Every row gives one point. Before rounding, the points of a table are all equally far from one centre. They may lie mostly on one side of it. Write the centre, to within rounding.

Points:
[[-39   2  34]
 [-15   8 -49]
 [ 20  62  -7]
 [  7 -52  65]
 [ -2 -71  37]
 [ 11 -30 -62]
 [ 12  44 -40]]
Centre: [ 28 -10   8]

Points:
[[-22 -36  -7   8 -40  -5 -27  47  23]
 [-17   5  18  40 -74 -12 -82  -5   9]
 [-30  15 -30  32 -74 -41   3  -2 -29]
 [-42 -27  14  -6 -75 -37 -14 -12   8]
 [-50   2 -44  10 -60   7 -58  15  -4]
 [ -3  -9 -17  37 -95  34  -4 -11  11]
 [-35 -18  10  27 -72 -23 -47  21  33]
 [-63  -5 -20 -10 -43  -6 -56 -21 -17]
 [-65 -20  13  16 -61  -4 -51   3 -25]
 [-18  16  30  24 -77  29 -40   7  36]
 [-56 -39  -6   3 -44  21 -30 -22  17]
 [-10 -26 -31  25 -55 -46 -44  22  20]
 [-36 -16 -17  28 -70  -6 -36  37  31]
 [-29  18  36  62 -60  -2 -53 -14  15]
 [-11 -31 -30  14 -61  -2  12  26  24]]
Centre: [ -7   3  -2  18 -41  -2 -25  -7  -6]

Points, 20 rows:
[[-41 -20  41  39 -23  24  40 -29  -3  -6 -10  -1  42   5]
 [-53  15  33  -3 -22  -7 -15  23 -63  23   0 -43  23 -20]
 [ 38 -47  39  11  11  28  25  29 -31  19 -29 -37 -45 -51]
 [-18  10 -26  32   6  68  18  30   7  26  22 -40  34   6]
 [ 33  10 -23  43 -33  57   6 -23  14  27 -36  11 -13  21]
 [-32  20  25  95   9  18  37  12  11  40  15 -17  48 -12]
 [-55  39 -19  14  34   7   7 -16  34  14  -7  12   8 -70]
 [-27  15 -33  37  60  60 -26  38   2  -5 -18 -37  19 -23]
 [ -2 -18  43  33  10 -14 -18   2 -55 -17  25  23  32 -47]
 [-13  34  -4  51   7  45  -6 -15 -77  57 -18  20  17  -6]
 [ -9 -31  25  -2  27  41 -28  24 -35  45  13 -41 -11 -19]
 [  9   1   7   5 -46  33  -2 -38 -24   5  17 -12   6  23]
 [-34  11  13  52 -17  42 -27 -24  -5   6 -67 -43 -25   1]
 [-43   7  28   0  -2  42   7  10  17  35  -2 -16  65  13]
 [-43   0  46  29   6  26  18  23  39  53 -21 -23  26  20]
 [-25  24   2  -4  -5  38  25 -43  24  75  -1  -5  12 -31]
 [-20 -32  -1  15  -4  43  16  18   0 -11   9  13  20  25]
 [-32 -10  -7  75 -34   8  44  38 -27  27  15 -22  35 -38]
 [-54  45  -7  10  18  48  40 -33 -46  35 -11 -20  27 -10]
 [-24  37 -27 -18   8 -59  27  -8 -54  60 -32 -16 -24  -4]]
Centre: [ 18  13   0  25  17  -9  13   1 -12  18 -35 -24  22 -24]

Points:
[[-34 -23  44   2  -9  30 -35  39 -20 -64  30 -20  26 -19  41  13  -1  88
   -2 -24 -10   8  18 -84]
 [ 42   2  33 -14 -18  16 -25  18  13 -68  49 -49   6 -23   6  36 -14  57
  -52  16  27  28   5 -36]
 [  5  46  62  34 -40  16 -20   6  25 -37  33  44   1 -27  49  40  28  20
  -23 -13  21  38   8 -31]
 [ 19  12  56 -25 -18  41 -36   8  -2 -45   3 -76  -3 -44  10  50  20  20
  -22 -46  -9  -8 -39 -20]
 [  8  -5  28 -45 -38  54 -42  14  37 -53  28  -9  40 -25  48   1  14  31
  -17  -7  -6   5 -28 -61]
 [  1 -19  12  -5 -23 -28 -65  -5 -20 -85  22 -52 -18 -10  50  23 -18  74
  -36   0  10  -9 -12 -36]
 [ 13  12  30 -17 -24   4 -35  38  26   4  18 -32 -17 -68  46  64  57  59
    8 -40  15 -10 -50  15]
 [ 27 -11  28   8 -69   3 -31  15  33 -61  41  15  17  -9  35  16  33  56
  -84 -22   0   1 -26 -39]
 [ 16  32  42   4 -34  27 -47  54  17 -37  15 -36 -10 -86  18  44  12  47
  -40 -10 -23  27 -55 -55]
 [-14  -1  23  -9 -75  20 -74  22   6   4  42 -16   7 -41  46  34  48  20
  -47 -26  -3  29 -32 -29]
 [ 17  15  70  15 -18   5 -37  34   6 -90  12 -20  -5 -48  32  51  51  48
    0   3 -18   2 -39 -12]
 [ 18   7  25  31 -55  23 -23   0  15 -16  67 -54  -2 -18  47  25  41  16
  -18   3  -6  33 -54 -21]
 [ 22  24  24 -20  -1  12 -67  26  42  -2  40 -37  18 -11  31  43 -27  39
  -49 -36  -9  14 -50 -50]
 [-23   3  19  -3 -20  38 -34   0  16 -35  35 -48  16 -14  26 -13  49  27
  -10 -20  10  59 -41 -63]
 [ -5 -23  15 -16 -35  20   0  41 -27 -47  77 -30  25 -66  -5  18  34  55
  -66 -31  -6   3 -29 -66]
 [ 12  34  20 -49  -3 -28 -30   6  18 -57  66 -54  -8 -59  23  47  -7  51
  -18 -22   6   6 -40 -40]
 [  1  10 -41   3  -8  -7 -18  19 -21 -59   4 -22  30   3  36  39  23  71
   -4   5  45  30 -27  22]
 [ 30  -1   2 -11   1   5 -39  42  35 -68  20 -30   8 -52  -1  63  50  69
    3 -56 -19   0 -22 -42]
 [-21  30  -4 -26 -38  38 -40 -28  34 -26  42 -48 -16 -54  46  37  26  64
   -8 -56   0  -2  -3 -39]
 [ 22  26  13 -24 -44  22 -28  21   6 -41  28 -35  36 -55  46  26  39  31
  -16 -61   2  35 -63  -5]
 [ -3  -4  25 -56 -27  31 -31 -15  13 -60  16 -17  30  -6  19  23  44  48
  -30 -20  30  -6 -45 -44]
 [ 40 -13 -13 -37  20  -6 -54  29  -9 -62  14 -19 -27 -48   6 -29   1  40
  -17 -31  31  38  -6 -56]
 [ 27  -7  15 -32  -5  16 -63  -2  -6 -47  47  19  -6 -28  56  28  41  81
   -4 -33  14   6 -33   5]
 [ 52   9   1 -26 -13  19 -35  63  28 -58  35 -26 -12 -41 -22  13  15  60
   35  -7  27   0   0 -70]
 [ 18   9  24 -11  27   5 -26  13   0 -54  56 -54  16 -39  58  48 -15  40
   38 -25   9 -18 -49 -39]
 [ 61 -30  35 -22 -18  24 -33  -3  -1 -41  49 -27   6 -39   2  -5  30  71
   -1 -63  25 -11  -7 -12]
 [-15  -5  12  21 -26  59 -24   7  30 -41  62 -44   7   9  20  40  26  46
  -33 -50  -1  34 -44 -24]
 [  2  -4   5 -26 -66  35 -38  16  34 -20  57 -18  -2 -23  27   8  23  38
   -5   2  44   4 -54 -83]
 [-25 -51  15 -21 -18  33  10  55 -10 -64  75  19  -2 -18  19   9  47  60
    2 -18   8  11 -34 -25]
 [ -9  57 -13 -14 -13  32 -21   2  24 -46  95 -33   4 -19  20  13  14  64
    9 -35  13  10 -54 -48]]
Centre: [-10  14   6  15 -15   0 -19  37   0 -25  22  -9  -6 -31  16   3   7  34
 -16 -22   7 -21 -12 -22]

Points (30 x 24):
[[-24  19 -39  61   8 -58 -13 -14   3 -10 -29  -6  19 -20 -12   2  43  -6
   -7 -58  46  12  15  50]
 [-78  27 -46  41  37 -49  -6 -26  22  17 -33  23   3  23   9  -2   5  41
  -12   6  35  -7   0  55]
 [-16  18 -48  19  47 -47 -12 -52  14  27 -50 -13 -25 -25 -14 -21  12  18
  -43  -4  57   7 -14  59]
 [  3   7 -23  45  44 -95 -20 -52  38  36 -19   3 -45  -9 -24 -15   1  -2
  -20   9  59 -18 -27  39]
 [-25  23 -48  16  26 -29 -33 -62   5  -6 -73 -12   0  43  17  23   3   1
   -9 -14  15  -8 -62  48]
 [-47   9 -28  66  -5 -56 -16 -53  39  -8 -42  11 -31   6 -37  -4  26   0
  -10 -16  42  20  -1  47]
 [  3  -2 -45  13  48 -47 -41 -45   5  12 -53  11 -61  21 -34 -18  -9  12
  -23 -33  20  33  -4  30]
 [  5 -32   0  58  48 -52   4 -67   4  10 -48 -31   4 -30 -16  -2 -15   4
    6 -38  20  21 -15  39]
 [ 17   4 -27  46  15 -62   2  -7   5  20 -57  22 -33 -29  -1  14   5  14
  -16   0  29 -15 -13  65]
 [-33  -5 -40   5  -7 -60 -56 -25  33  17 -52  -5 -39 -17  -7  -8   5 -26
   -2  12  40  33  -8  57]
 [ -5 -28   0  22  20 -70 -17 -51  42  27 -49 -20 -26   6  -4   9  32   3
    4  24  38   6  12  71]
 [ -6 -21 -12  25  21   4 -31 -54  10  19 -11 -45 -32  -8 -10  15  41  14
  -34  -6  22  17 -24  73]
 [-68 -19 -15  42  30 -46  -5 -68  10  28 -35 -22 -27 -16   2 -10 -14  11
  -17 -17  33  -5   3  56]
 [-36  -8 -41  76  51 -54 -16 -26  17  16 -23  -5 -20  -4  28 -18  30  22
  -30  -3  57  34 -19  55]
 [-33  -7 -65  56  33 -24 -37 -69  18  15 -37   7  23  29 -21   1  16  24
  -20   5  29 -44 -21  62]
 [-33  26 -32  44  41 -56   8 -52  30  21 -12  -6 -16 -15  -4   1 -26  -4
   10  28  51  24 -26  77]
 [-32  14 -45  25  52 -29  -5 -63  33  -4 -18 -21 -19  21 -25  25   9  55
  -36 -30  24 -26  -5  42]
 [-34  -2 -39  11  14 -68 -27 -59  28   3 -34  36 -40 -37 -25  -5  33 -45
  -20   9  43  23 -37  18]
 [-26  13 -28  47  18 -48 -14 -30  29  15 -53  13 -29  10 -38  12   5  16
  -34 -12  11   9   2  87]
 [-15   1 -62  33  36 -49   8 -74  38  28 -32  -3  -8 -11 -36  37  17  10
   -8 -22  56   8  11  60]
 [-47 -21   8  50 -19 -88  -3 -35  32  20 -17  12   4   3  -3  -1   6   6
   -5 -12  27  28   8  65]
 [ -9  22  -9  40  18 -59  -6 -42  16  36 -43   4   6  37 -28   9  -2 -41
   41  -2  37  15 -31  78]
 [-41   5 -39  26  16 -34 -13 -57  30  33  -3 -20  -6  20 -45 -17  16   5
  -27   8  -6   2 -21  88]
 [ 16  -1 -20  24  46 -83 -16 -44  10  15 -57 -29  15  32 -24  -6   0   9
  -29 -30   9  14  -7  75]
 [-42 -32  -7  71  29 -67  -9 -61  27   9 -41  -5 -24 -10 -24  23  11  13
   -8  25  -2  16 -27  55]
 [ -6  15 -28  39  29 -45 -14 -58  10  -9 -45 -12  -4  18   4  34   2  54
  -38  -3  22   7   7  69]
 [-50  13 -17   9  52 -70 -63 -50  26   2 -23 -13 -56  10   9   0   3 -15
   -3 -32  38  -1  -2  44]
 [-40 -24 -39  29  -2 -43 -30 -49  -6  29 -51 -21 -36  20 -19  -6  38   1
  -48   0   9   3 -22  63]
 [-34 -43 -54  62  20 -56 -20 -47  30   0  -3  22 -28  14  -3   6 -13  24
   -6  10  10  -3  17  73]
 [-44 -29 -19  39  46 -82 -10 -54  -6  11 -46  10 -35   9  12   4   9  26
  -37  -1  57  -1 -34  59]]
Centre: [-14 -14 -23  19  33 -38 -18 -22  10   8  -6   4   9  16  -9  16   4 -15
 -15  -2  28   4 -18  14]
